Each row is a point. Each table stands for the endless flat space through its points: a line for two points, a plane for three, and so on. The two share one point or none. Which?
In the rows, zero is written as 128.

First (2 x 3):
[[106  81  93]
 [106 123 123]]
Second:
[[ 96 106 104]
 [101 104 106]]
They share: [106 102 108]

First, 3 rows:
[[131 147 147 142]
 [136 157 122 117]
 [129 151 127 118]]
Second, 2 rows:
[[135 133 139 127]
 [120 153 144 137]]
They share: [126 145 142 133]

First (2 x 6):
[[107 131 133 152 139 139]
 [119 146 145 143 145 154]]
Second (3 x 6):
[[ 97 135 125 137 157 137]
 [101 137 126 138 150 140]
 [ 98 137 119 134 153 141]]
They share: no point

First:
[[133 116 147 129 127  98]
 [121 112 131 113 139 110]]
Second:
[[135 122 147 135 117 102]
 [123 114 139 116 139  95]
 [119 108 133 108 148 101]]
They share: [127 114 139 121 133 104]

First:
[[144 128 143 144 102 106 146 114]
 [132 114 107 159 167 113 114 130]
 [126 144 155 146 126 112 147 133]
 [132 136 149 139 121  97 156 116]]
Second:
[[117 108 121 137 150 129 173 112]
 [ 93 130 143 147 148 109 149 130]
 [156 138 149 141 158  82 107 110]
 [132 130 141 156 170 114 147 139]
 [154 121 120 139 149 106 143 110]]
They share: [126 131 134 147 150 103 140 126]

First (6 x 9):
[[142  94 149  94 141 108 140 128 137]
 [148 105 128  87 151 112  99 148 130]
 [130 110 153 109 156 139 198 106 120]
 [159 124 127 113 135 112 145 118 127]
 [122 130 131  73 150 123 163 121 140]
 [139 107 144  89 138 107 145 129 143]]
Second, 3 rows:
[[158 101 140 125 153 122 146 116 122]
 [143 134 137 116 138 125 155 143 107]
 [139 140 131 111 132 124 151 148 105]]
They share: no point

First, 5 rows:
[[137 160 106 121 145 148  98 146 107 148 124]
 [141 161 120 106 136 140 108 130 106 130 106]
 [143 158 107 110 153 154  93 150  98 129 119]
 [113 149  98 116 168 160 114 162 104 156 104]
 [126 146 129 103 133 131 126 118 115 139  88]]
Second:
[[138 151 119 112 136 135 118 142 107 135 100]
 [137 146 136  97 143 135 129 149  83 165  83]
 [125 148 108 111 147 145 109 127 109 137 117]
 [136 164  99 121 142 150  94 137 131 103 115]]
They share: [132 153 115 108 146 145 110 138 106 137 104]

First (5 x 11):
[[113 139 100 101 101 134 119 124 131 104 129]
 [116 108 126 123  88 111 161 147 109 145 114]
 [142 154 123 156 139 114 170 120 109 135 122]
 [107 111 111 105  97 102 137 165 136 142 120]
 [121 142 117 123 109 117 149 117  97 123 122]]
Second:
[[111 127 107 113 105 123 167 103 127 102 138]
 [139 136 119 130 106 117 132 130 104 126 116]
 [ 99 122 131 126  94 155 172 116 144 130 108]
 [142 138 107 123 111 103 133 122  99 111 132]]
They share: no point

First, 2 rows:
[[143 147 103 114 150 149 145  95 118 103 158 132]
 [147 135 107 106 130 121 121 119 142 127 142 156]]
Second:
[[142 145 103 108 134 133 132 105 132 118 154 144]
 [139 149 101 106 128 131 131 103 134 121 158 144]]
They share: [145 141 105 110 140 135 133 107 130 115 150 144]

First (5 x 14):
[[110 162 150 116  80 129 161 124 140 161 119 128 175 129]
 [112 151  95 119 113 153 104 163 109 149 155 119  69 134]
 [105 142 103  75  83 124  83 139 155 136 126  99  80 167]
 [111 145 138 100  90 142 135 138 115 154 107 119 145 124]
 [108 150 130 100  78 127 129 134 142 151 119 116 137 143]]
Second (5 x 14):
[[ 91 160 113 131 109 150 120 153 118 167 132 103 106 153]
 [111 147 120  92 102 152 105 144 117 138 117 121 117 120]
 [138 135 124  66  89 133 117 137 101 116 110 139 126 112]
 [102 149 112 100 109 147 105 149  97 128 110 113 136 134]
 [103 149 108 122 118 150 117 152 121 166 161  99  87 138]]
They share: [111 149 118 104 102 146 117 146 117 150 129 117 107 132]

First, 5 rows:
[[115 116 122 112 111  93 126  96 149 141 127  99 128 102]
 [105 137  86 112 120 105 119  99 159 151 125 139 120 104]
 [ 95 130 106 142 107  87 112 102 129 117 143 137 120  82]
 [ 95 128  86 114 124  91 115  87 159 134 122 137 130  94]
 [110 157  82 149 112 101  82 129 115 150 141 167 102 115]]
Second, 6 rows:
[[136 161 114 125 117 106  94  93 140 150 140 149  90 118]
 [130 130 124 119  85  80 136  95 116 160 146 119  92 113]
 [106 129  82 137  95 108 102 141 118 150 124 125 118  90]
 [ 78 138  80 108  62  89 128 120  88 166 130  89 147  69]
 [137 137  96 145 119 115  82 133 135 140 130 160  85 106]
 [108 150  90 136 112 115  96 122 140 152 126 129 121 107]]
They share: no point

First:
[[114 155 119 116 147 164 124 141 132 132 149  97 107  86  93 112 116 129]
 [152 142  94 165 114 148 152 115 152 130 116 150 143 121 155 116 122 109]
 [142 141 116 174  96 112 137 141 162 112 107 170 123 114 133 116  80  92]
 [163 124 107 194  92 133 153 139 166 129 107 186 142 118 164 118 101  74]
 [165 150  91 186  88 141 167 129 148 135  91 168 122 110 144 132 133  96]
 [173 146 115 186  92 149 171 149 168 163 111 180 102  90 144 148 117  72]]
Second:
[[132 135 117 119 116 161 132 130 177 168 133 144 138 100 126 111 119  99]
 [154 141 111 139 138 186 168 140 147 146 113 134 117 118 161 131 106  87]
 [171 152 112 138 124 131 165 122 152 157 110 166 125 106 133 120 124 105]
 [137 156 135 158 126 143 148 127 140 147 131 137 139  92 142 129 117  86]
 [119 150 126 168 116 158 125 132 138 135 162 114 132  94 148 124 107  83]
 [172 155  61 149 110 144 150 147 152 135 129 177  80 133 114 104 132 147]]
They share: no point

First (4 x 20):
[[132 125 145 125 160 159 132 123 104 156 122 126 139 144 117 116 167 140
  152 114]
 [ 75 137 160 126  99 106 107 120  79 139 139 103 121 186 143  79 140 152
  164  98]
 [128 122 145 133 150 144 138 110 110 142 123 125 144 141 110 112 158 143
  146 117]
 [101 140 154 132 127 131 127 119  99 147 124 118 132 165 126 101 155 149
  158 115]]
Second, 7 rows:
[[102 156 118 182 127 146 139 136  92 191  80  98 148 154  99  95 129  94
  147 136]
 [121 145 147 160 108 133 125  90 104 136 113 128 125 177  82 147 126 153
  102 132]
 [ 84  94 213 124 136 129 144  90 119  78 186 140 116 166 114 122 170 209
  149 118]
 [128 148 127 141 121 114 125  90  94 158 100 112 139 149 107 120 143 126
  137 118]
 [ 78 150 168 137 107  76 142  87 129 108 146 149 154 145 139 132 136 170
  157 106]
 [ 78 121 182 135 131 123 163 108 145  88 151 149 155 157 124  93 152 193
  159 121]
 [121 133 154 148 123 118 106  94  69 165 133 102 107 151 105 150 151 124
  136 116]]
They share: [111 132 150 140 131 127 139 105 111 135 122 122 142 151 112 105 151 149
 148 121]

First:
[[158 130 126 134 131 129 111 131 120 136 141 141 123 154 108 129 117 103
   95 107]
 [184 124  88 153 102 114 141 140 152 110 141 139  88 135 117 142 129  75
   83 105]
 [170 136 114 122 125 105 117 125 152 114 147 139 107 126 120 141 137 101
  105 125]
 [167 136 107 130 111  92 121 121 149 113 152 140 110 115 118 138 142 102
  112 121]]
Second:
[[139 148 145 153  96  99 120 134 128 167 159 127 121 123  78 106 144  78
  107  87]
 [162 112 115 155 142 129 123 118 108 125 148 153 159 114 140 126 128 132
  124 109]
 [153 124 139 171 130 127 134 126 110 155 159 137 159 103 116 108 144 106
  125  89]
 [164 145 112 124 104  93 120 114 124 119 158 128 113 144  94 137 133  96
  108 110]]
They share: [154 133 118 138 114 105 114 122 122 131 150 142 127 132 108 127 129 108
 110 108]

First (4 x 24):
[[143 133 161 113 137 120 118 100 144 102 152 134 161 129 126 124 109 156
  124 121 117 109 130 136]
 [141 125 166 121 145 126 139 108 139 100 166 136 150 127 130 123 113 155
  117 117 111 103 122 136]
 [141 111 157 117 155 134 160 120 136  92 180 144 139 111 154 116 105 132
  122 113 103 111 116 120]
 [123 159 145 105 137 128  76  90 166 122 126 120 169 135  94 122 111 174
  128 125 139 117 146 138]]
Second (4 x 24):
[[116 137 131 131 168 149 118 115 147 133 157 130 152 117 128 101  94 143
  127 109 149 108 141 125]
 [142 135 165  94 124 114 122  95 159  85 151 134 156 124 118 134 118 167
  119 125 100 126 116 131]
 [142 139 162  93 120 110 132  91 169  87 157 129 156 123 114 134 113 175
  110 126 105 136 108 126]
 [158 135 164 107 156 130 120 103 149 111 161 115 152 149 130 122 107 139
  128 140 115  96 152 124]]
They share: [132 135 151 111 146 131 118 105 151 107 153 132 154 123 124 119 108 153
 125 119 121 114 131 129]
